Each row of a before or after table is a point. One or more steps were done to the points. Then noise was added and the rows were shuffled. The steps act on how far a point lies along the listed directions, d1 being the first. Name the steps. A step turns or swaps two directions, mirrors them in a line or flattens them onto one, adds a multiple of one to another, or multiplies one. Angles are multiples of 10 degrees, from the lower direction toward the higher: turns from -170 to 170, lines from 10 to 170 but not 90. Use the fewest steps. Two steps may share a direction if one is a turn and the other turns, adds or multiplies; they go together, in the order done. Otherwise the lowest direction goes first.

Directions:
(1): [-36  28]
(2): [-28 -36]
Before:
[[ -3   7]
 [ 58  -5]
 [ -3  -7]
 [-39 -20]
 [-42 -39]
 [-34  -6]
 [  8  -1]
 [-17 -25]
 [ 61 -28]
 [-28 -45]
 [ 68 -24]
 [ 28 -51]
 [  6  18]
 [-44  -8]]
After (14 x 2):
[[-43  40]
 [  2  -6]
 [ 39 -11]
 [-11 -12]
 [  3  54]
 [-47  57]
 [ 50  -3]
 [ 48  23]
 [ 25  10]
 [  5   8]
 [ 44 -11]
 [ 56  17]
 [ -9  10]
 [-43  53]]
Steps: turn d1 and d2 by 150 degrees

Directions:
(1): [ 34 -23  -8 -21  57  29]
(2): [  2 -14  76  11   3  10]
(3): [  2 -21 -12   4 -42  62]
(4): [-42  21  -6  44  35  28]
(5): [-55 -11   6 -55   5   6]
(6): [ 17  67  13 -26  -4  24]
Before:
[[  2  58  36  -9 -19  13]
 [ -3 -32 -21  13   4 -55]
 [ -1  52  -9   9  12   0]
 [ -1  31   2 -29   6  23]
 [-32  20  18  10  12   5]
 [ -2 -43 -30  47 -10 -17]
 [ 10  30  28   3  11  18]
 [ 13 -30 -12  32  24 -33]]
After:
[[-11   5 -12 -27  -4  16]
 [-21  31 -27 -20 -21  -4]
 [-13 -36  95  31  -3  11]
 [ 17  -5  56   1 -27  22]
 [ -4   6 -62 -15 -34  12]
 [ 19 -27  50   7 -13 -29]
 [ 11 -44  78  -8  -1   3]
 [ 14  22 -42  -2   5   6]]
Steps: turn d2 and d5 by 120 degrees; multiply d2 by 3; swap d3 and d4; multiply d6 by 0.4

Directions:
(1): [ -5  38   5  41 -49 -15  62 -16   0  32  23]
(2): [  3 -25 -54  -4 -18  24  32 -12 -26   9 -71]
Before:
[[  1 -14 -12  -6   9  11   2   1 -10  -3 -29]
 [ -5   3  -6  12 -16  -2  25  -8  -3  11 -12]
 [ -3 -12 -14  -3   4   7  -3   2 -10  -2 -22]
 [ -1  -6 -14   2  -8  13  23  -5  -9  11 -34]
 [  1   7   5   9  -9  -4  12  -2   0   5   3]
 [ -1   0  -5   4  -2  -4  10  -2  -1   0  -5]
 [  4  -2   2  -2   1   1  -5   2   1   2   6]
 [  5  -2  -1   3   5   2   1  -2   1  -2  -3]
 [ -5   9   1  12 -26  -1  24 -10  -1  14   9]
 [  0   8  -5  11 -16  -4  25  -5   1  16   0]]
After (10 x 11):
[[  2 -27 -44  -5  -5  24  25  -7 -26   4 -70]
 [  0  -1 -16   6 -14   2  26  -6  -4  15 -17]
 [ -3 -11 -29   7 -20   9  33 -12 -14  12 -43]
 [  5  -2  -3   3   5   4   2  -3   0   0  -6]
 [  1 -28 -61  -2 -22  34  48 -15 -31  18 -94]
 [ -1  -5 -14   2  -4   1  14  -4  -6   2 -17]
 [ -2 -23 -41  -2  -6  19  15  -5 -22   4 -56]
 [  3   1   8  -2   3  -2  -8   3   4   1  14]
 [ -4   2  -5   7 -22   3  20  -9  -3  12   0]
 [  0   5   6   7  -5  -4   7   0   1   4   4]]
Steps: multiply d1 by 0.7; multiply d2 by 3

Directions:
(1): [ 45 -29 -68  22   8  46  -5   9 -18 -15  19  36  35  -5 -45 -49  23  -2]
(2): [ 26 -42   1 -47 -50 -21  10  52  11 -16   7  28 -53  35 -34  24  10  36]
(3): [-11   9 -44   7 -26 -50  14 -69 -17 -38 -16  15 -43  14  26 -54  -4  23]
(4): [  2  10  -4 -40   0 -44 -92  29  22 -13 -28   0  49   8  17 -35   9  11]
Before (13 x 18):
[[ 37 -43  15 -19 -10  53  15  90   2  42  30  38 -52  17 -58  59  14 -14]
 [-45  29  61 -16  -1 -43 -67  -8  35   0 -18 -28  13  -9  51  16 -31  -1]
 [-30  19 -12  23 -21 -42  30 -69 -25 -25  -1   4 -43  19  22 -20 -16 -22]
 [ -2  -6 -13 -18 -70 -37  20  15 -16 -17 -16  29 -34  45  -9 -18  26  29]
 [-61  64  19  -9  -6 -95 -49 -42   4  -7 -33 -49  29  10  95 -36 -33  23]
 [ 13 -30 -36 -26 -50 -45 -40  39  13 -44 -10  47 -19  23 -24 -36 -13  46]
 [-20  34 -21  13  15   0 -27 -40  -6   3 -19  -3  24  -8   2 -37   7 -11]
 [-28  41 -11  22  18 -16   2 -59  -7  -1   2 -21 -14   2  36  -6   1   3]
 [  5 -18 -15  -1 -25  32  37   0   5  -4  17  18 -20   0 -31  15 -10 -35]
 [  7   8  36 -80 -26 -56  22   9  15 -15  10 -11 -70  42  20  37 -35  24]
 [ 56 -53 -46 -50 -63 -52 -22  70  11 -50  -4  51 -16  43 -51 -20  60  52]
 [-34  16  11  20 -24 -44  87 -58 -31 -11   3  10 -50  -7  22   8 -24  11]
 [ 15   2 -85  51  21  34  34 -52 -43 -37   8  15  36 -19  -9 -50   4   6]]
After (13 x 18):
[[ 31 -35 -15 -13 -24  -3  10  44  -6 -11  15  13   6  13 -36  14  46   6]
 [ 36 -19 -15   0   8  36 -31  48  -6  20  18  43 -20   9 -34  -2  24 -17]
 [-37  23  30   1 -18 -44   3 -24   2  -6  -8 -11 -25  14  18   5 -17 -28]
 [  0  22  26 -58 -10 -48  18 -22   8 -13  11  -9 -48  30  40  11 -36  15]
 [ -1  -7 -14  -8 -13  20  -3  12  17 -15  10  18   3  -3 -22  -4 -10 -28]
 [ -8 -13 -12  13 -15  -5  -5  31   4 -11   4  19 -23   7 -10   0 -39  18]
 [-42  28  35  -6 -20 -57  26 -12  -3  -5 -21  -4 -15 -11  27  12 -24  16]
 [-16   9  12 -10 -47 -15  22  20 -18   5 -21   4  -7  30   8  -9  15  11]
 [-32  12  38   0 -20 -30 -10 -41  13 -14   0 -10 -34  -6  34   2 -29   8]
 [ 13  -3 -36  15  23  30   1  18 -23  -5  14   4  50 -17  -6  -2   8   0]
 [-51  44  34   5 -26 -72  22 -43  -8  -1 -12 -47 -25  17  70   8 -39  31]
 [-18  31   7   3   9 -27  -4 -27   7   3   5 -16 -18  10  29  13   1   4]
 [-17  17   1   2   6  15 -12 -16  -3  16  -9  -1  11  -2 -11  -8   5  -5]]
Steps: flatten d1 and d3 onto the line at 150 degrees; multiply d2 by 0.4; multiply d4 by 0
